Each row of a before or after table is a point. The points were changed in one or more steps. Then noise was added and the rows were shuffled. The steps act on columns, c1 being the first. Name the steps. A step turns or swaps two columns, mirrors them in a line or flattens them onto one, adds a multiple of one to another, or multiplies or shifts one. Angles are multiples of 10 degrees, from the lower column toward the higher: turns from -170 to 170, lines from 10 to 170 but not 90. Use the fewest steps. Two steps may share a column if one is a turn and the other turns, adds or multiplies; they go together, in the order done. Otherwise the lowest column goes first.

Before, 11 rows:
[[-12 -23]
 [ -4 -52]
 [  1  16]
 [  1 -19]
 [ 11 -27]
 [-25  18]
 [ -3  -6]
 [ -1 -23]
 [-53  27]
 [-45   9]
 [-24   9]]
After (11 x 2):
[[ -4  24]
 [-18 -21]
 [  3  30]
 [-21  -7]
 [ 14   7]
 [-13  45]
 [-17  -8]
 [-50 -19]
 [-24  -3]
 [ -4  61]
 [ -8  -2]]
Steps: turn c1 and c2 by -60 degrees

Before:
[[  6  30  25 -18]
 [ -6  30  19 -29]
 [-13 -16  24   0]
 [-22  22  24 -18]
 [  5  31 -46  -1]
 [ 19   7  18 -32]
 [ -4   8  23 -23]
 [ 11  19  -3   6]
 [ 45  17  13  -4]
 [ 60  -3  16  14]
 [ 13  37 -35 -16]]
After, 11 rows:
[[  6 -10 -50  -1]
 [-22  12  -7 -20]
 [-13   6  26   0]
 [  6  15 -14 -19]
 [ 13  -6 -50 -15]
 [ 46   8  -7  -4]
 [ 10   3 -17   6]
 [ 59   5  11  14]
 [ 19   8   3 -32]
 [ -5  13 -16 -30]
 [ -4   9   4 -23]]
Steps: turn c2 and c3 by -60 degrees; multiply c2 by 0.4

Before, 13 rows:
[[ 41 -24  49   8 -32 -41   5  27]
 [-15 -17  52 -26 -35 -49   3   5]
 [-21  28 -15 -43  -8 -22  26   3]
 [  5  35  17 -27  24  14   3  18]
 [ 55  41  -9 -27  13   8  43   9]
 [ 60   0 -26 -14   0   5 -30 -38]
 [-34  10  -7  14 -21 -49 -24  -6]
 [-34  14  -1 -41  29  35   1 -48]
 [ 42 -17  41  -2  23 -19 -17 -13]
 [  0 -22  -4  57  23  -8  58 -50]
 [-42 -41  22  32  22  14 -27  33]
 [ 13 -50   7 -14 -15 -14  -5  13]
 [ -9  20  27  24 -35  33 -19 -55]]
After (13 x 8):
[[ 41   0  36  -1   7 -25 -16 -11]
 [-17 -16  24  35  33 -32 -29  33]
 [-34 -12   1 -39  37  21  -5 -50]
 [-39 -16  21  27 -29  32 -23 -53]
 [ 34  10  51  10 -44 -39   6  26]
 [ 22  -2  21 -28  20  34   1  17]
 [ -8  -4  -2  56  22 -21  57 -53]
 [ 44  -3 -25 -16 -20   4 -30 -37]
 [-45  25  -7  16  -8  -9 -20  -7]
 [-23  15 -13 -43  -2  21  27   4]
 [-25  18  52 -32 -30 -37   3   9]
 [ 13  -8  10 -11 -17 -50  -4  13]
 [ 63   1 -13 -27  -8  45  44   6]]
Steps: turn c1 and c5 by -20 degrees; add 0.3 times c8 to c1; turn c2 and c6 by 70 degrees; multiply c2 by 0.4

Before:
[[ -8 -13  -4  21   4 -23 -14  46   6 -21 -14]
 [ -2 -17   3  14  19 -12  21 -18   6  30  -8]
 [ 16  -1  -5  50  11  19 -33  -9 -26 -11 -24]
 [ 15 -19 -16  -4  48  31 -16 -26  51  22   6]
 [ 18   1   2  43 -53 -36  -9   4  48 -48   2]
 [-31 -17   7   8 -11 -12  -1 -10 -10 -48 -15]
 [-33  -4  11   4 -15   1   9  19  19  -8 -10]
 [ -9 -21 -32   4  -8   1 -30  10   2 -11  35]]
After, 8 rows:
[[ -6  15  -5  22 -23   5 -61  45   5 -21 -12]
 [-33  14  11   9 -13 -10  10 -10 -11 -48 -17]
 [ 32  -2   1  45 -34 -53 -12   3  46 -47   0]
 [ -9 -34 -40   4  -1  -7 -40  10   2 -10 -19]
 [  0   8   3  14 -11  19  39 -18   6  30 -17]
 [-29  11  15   3   0 -14 -10  18  19  -9  -4]
 [  9  23  -5  50  20  11 -23  -9 -26 -10  -2]
 [ 30  -7 -21  -4  31  47  11 -25  49  21 -20]]
Steps: add 0.3 times c9 to c1; turn c2 and c11 by 90 degrees; multiply c3 by 1.3; swap c5 and c6; add -1 times c8 to c7

Before:
[[ -6  13   1 -16  15  18  -3  -7  -7   1   6 -27 -13 -20]
 [  0   5 -15   4  21 -23  -5  -7  34   9   4  -1   0  16]
 [  2   4  12   7 -17   7 -10  -3   3  -2   0  -1 -14 -17]
 [ -6   6  -6 -15  15  18 -12 -10   8  -5  15  11 -51 -10]
 [  1   9  -5 -16 -21  -1 -11  -4  -3 -15  -5 -13   7   4]
 [ -2 -32  -7 -26  23  12 -14 -12   6   8  14  15   4 -24]
 [  4   7 -12   4   5  14  12  -6  -7   3  15  12  -1 -10]
 [ -8 -23 -30   5 -53   3  -8  24  29  -2   8  -2   9 -22]
 [-18   8  -8 -16 -50 -27 -14 -16 -15  11   7 -25  -9 -13]
 [ -1 -21   8  -6  23   7  -8 -16  -9   9  12 -25 -10  32]
 [ -4  12   7  -5   5   4  40   2  21   3   5  15  11   2]
 [  2  16   6 -24   9  -2   4  19 -10  14   4  -3   4  -2]
 [-36   6 -12 -13  22   1  -9  14   9   1   3  13  11 -20]]
After, 13 rows:
[[-34  -5  18  11  18 -21  -3  -8  10   5  -8  17  -6  18]
 [-23  32  -4  -7   6   3 -24   1   3 -12   4   7  -5  -2]
 [-29   1  16   4 -55   2  23  23   3  26  18  30  43 -22]
 [  6  -6  -1 -20  18  20 -11  -5  -9   0  18 -29 -30 -21]
 [  3 -13 -10 -17 -19  -1  -6  -2  -3  18 -10  -7  -5   3]
 [  8  11   9   0   4  13 -11  -9  -1   7  20  25 -12 -13]
 [  8  -1   1  -7  22   5  24 -16  -4 -13  -2 -29  22  30]
 [  9  -2   7 -22  10  -2 -17  17  -3 -12   5 -11 -20   0]
 [ -3  -8  -9   5 -17   7  -2  -2   1   0   7 -10 -17 -14]
 [ -7  -2  11 -32  23  10  35 -12   1   2  26  22  50 -26]
 [-21  -9  10 -13  20  -3  -6  13 -29   9  13  25   2 -22]
 [ -9 -16  -2 -19  13  14  -1  -8  -3   8  20  19 -62 -10]
 [  6 -17  10  -9 -49 -27   0 -19 -22  -5  13 -19 -18 -10]]
Steps: turn c1 and c9 by 70 degrees; add -1.5 times c2 to c13; turn c2 and c7 by -110 degrees; add -1 times c3 to c12; turn c3 and c10 by -130 degrees; add -0.3 times c6 to c4; add -0.5 times c14 to c11

Before:
[[ -6  -6  18  21  15 -31 -18 -13   3  15 -10 -15  11  34  18 -25   6  16
   14   5]
 [-20 -18 -23  15  -3  16  22 -30  14   0 -36  16  -1   4 -32 -27  -9 -20
   10  -8]
 [-10 -26  -9  10 -14 -13  -5   3  14  13   7 -18   4   7  -5   4  -4 -20
  -20  -1]
 [-26  22  -2  19  -6 -15 -12  -4 -18  -6  -9  -8 -15  15  -5 -26   8   2
   21   2]
 [  7   1   6   7 -25  11  20   2   0   4  26  -1   0  11  18 -18  31 -14
   -2   2]
 [-12 -23  -5  10 -31   7   1   2 -26   0   8  24  -2  -7 -25 -11   6 -19
   18  -2]
 [ 17 -30  10  46   6 -16  16   8 -11   7   7 -12 -17  23  -8  -6 -11 -12
    5 -23]
 [ -6  20 -20  19 -28 -27   5 -19   0  19 -12  -4  -1  18 -11 -15  12   0
  -26 -11]]
After, 8 rows:
[[ 17 -30  -8 -48  12 -16  16   8 -10  16   6 -14  11  24  -6   8   8  -8
    5 -21]
 [ -6  -5  -7  -9   4 -31 -17 -12   3 -14 -11 -21  13  35 -59  -9  26  22
   14 -20]
 [ -6  20  -9 -21 -23 -27   5 -19   0  -3 -12  17  19  19 -21  16  33 -13
  -26  -8]
 [-10 -26 -20  -8  -1 -13  -4   2  13  -7   7   2  11   8  12   3  16 -24
  -20  -8]
 [-26  21  -9 -10  -7 -16 -11  -5 -18  15 -10  -1  -4  14 -45  13  28  -1
   21 -15]
 [  6   1   1  -4 -15  10  20   2   0   0  26  -6   5  10 -47 -12  52 -25
   -1  -7]
 [-11 -22  22  -8 -17   7   1   2 -26   2   9  13   1  -7  -3  28  26 -32
   18  -6]
 [-19 -18   8 -16   8  17  22 -30  15   2 -35  28   0   3 -28  39  12 -19
   10  -6]]
Steps: turn c3 and c12 by -70 degrees; turn c4 and c20 by -130 degrees; turn c5 and c18 by 30 degrees; turn c10 and c13 by 100 degrees; turn c15 and c16 by -110 degrees; multiply c15 by 2; shift c17 by 20

Before:
[[  2  -1  -4   3  47 -10  10  26 -27   5   0   6  37 -48   2  28  32  -4
    5  42 -28 -16 -11 -35 -16 -19  12 -20  16   0   3  20]
 [-15   1   3  11  27 -15  28 -16  -9  -2  -3 -20   5  -1 -16 -12  18   0
  -27   5 -51 -49 -15 -28  18 -16 -22  -8 -17  10  -9   4]
 [  1  26  -6  39 -18  -1  28  14  -7  -6  16   1  -3  -6 -25  18   0  -9
   14 -27   4 -12  35  -3   1   2 -17 -39 -26 -15  10  21]
 [ 32  21  16  26   8 -27 -26 -48  -9   7 -12   8 -54   6 -41   4   2  18
  -36  12  -7 -28 -11   3  33  -6  -5   3 -20   2  13 -28]
 [  9  -8  26  -4  17 -10   0   0 -16 -10  16  12  -1  -8  -6  10  36  20
   -9  -8   1   6   5 -37  20  12  18   1   7  -7  19 -38]
 [-15  43  22   0 -14 -15 -11  14  24 -27   8  10  -4  15  40 -26   8 -16
  -41 -46  -6 -21  -5   1 -37 -39  21  12  -6  18 -22 -16]
 [  3 -28   4   2   4 -41  -7 -12 -18  18   1   2 -13 -31  -2  40  -8   4
    0  36  15 -10 -18 -26   1  -6 -11 -14  -9  21   7   8]
 [ 12 -12  13  34  21 -11 -22 -32  -5 -19  13 -20  -9  17   6   2 -19  -7
  -11 -25  11 -17   1  -6   4 -14 -19  -4 -25 -19   5 -17]
 [ 47  17  21  24  23 -24 -11 -32 -16   7   7   9 -18 -30   2  16   9  10
   18  21  60  -3 -14  31  51  17 -16  24 -52 -22  19 -25]]
After (9 x 32):
[[-17  44  23   4 -17  30 -13 -14   6 -35  10 -12  -5  12  38 -37   4 -17
  -37 -44  -5 -15   8   0 -34 -12  20 -10 -11  19 -20  -5]
 [  7  -4  29  -4  16  17   0 -16  -7   8  15   1  -5  -6 -11  19  22  18
  -13  -7   0   3  -5 -42  20   8  18   2   3  -9  19 -49]
 [ 14 -10   9  38  18  23 -22  22  -4 -13  12  32 -10  13   2   7 -22  -7
  -12 -23  12 -15  -1  -5   3  -4 -19   2 -23 -18   4   3]
 [  1  -1  -6  10  47   0   6 -12  -1 -19   1 -27  38 -48   2  34  34  -3
   10  42 -29 -14   2 -36 -14   9  11  23  16  -2   2  21]
 [  2 -29   4   3  -1  -2 -12   4  12 -22   4  13 -15 -32  -1  44  -1   5
    1  34  18 -14  12 -26   0  44 -14  23  -8  21   4  16]
 [  5  29 -13  38 -18   8  31  -2   7   6  18 -11  -4  -9 -22  17   5 -11
   17 -29   3 -11 -47  -1   1   0 -18  23 -26 -15   6  26]
 [ 46  17  25  23  22   2  -9  -8  -5   6   8  36 -20 -28   3  24   2  11
   21  18  56  -4  24  29  52  33 -16 -17 -51 -23  18 -25]
 [-12   2   0  15  25   6  32  23 -14 -23  -1  14   5   0 -16  -4  21   0
  -27   5 -53 -50  13 -32  19   9 -21  10 -17   9  -9  21]
 [ 35  16  16  23   2   5 -26  -1  -4 -19 -13  50 -54   3 -37  10  -8  21
  -38  13  -5 -35  13   7  33  24  -4  -2 -14  -1  11 -13]]
Steps: turn c6 and c10 by 110 degrees; turn c10 and c26 by -70 degrees; mirror c8 and c12 in the line at 130 degrees; turn c9 and c16 by -40 degrees; turn c17 and c32 by -20 degrees; add -0.5 times c22 to c32; turn c23 and c28 by -160 degrees
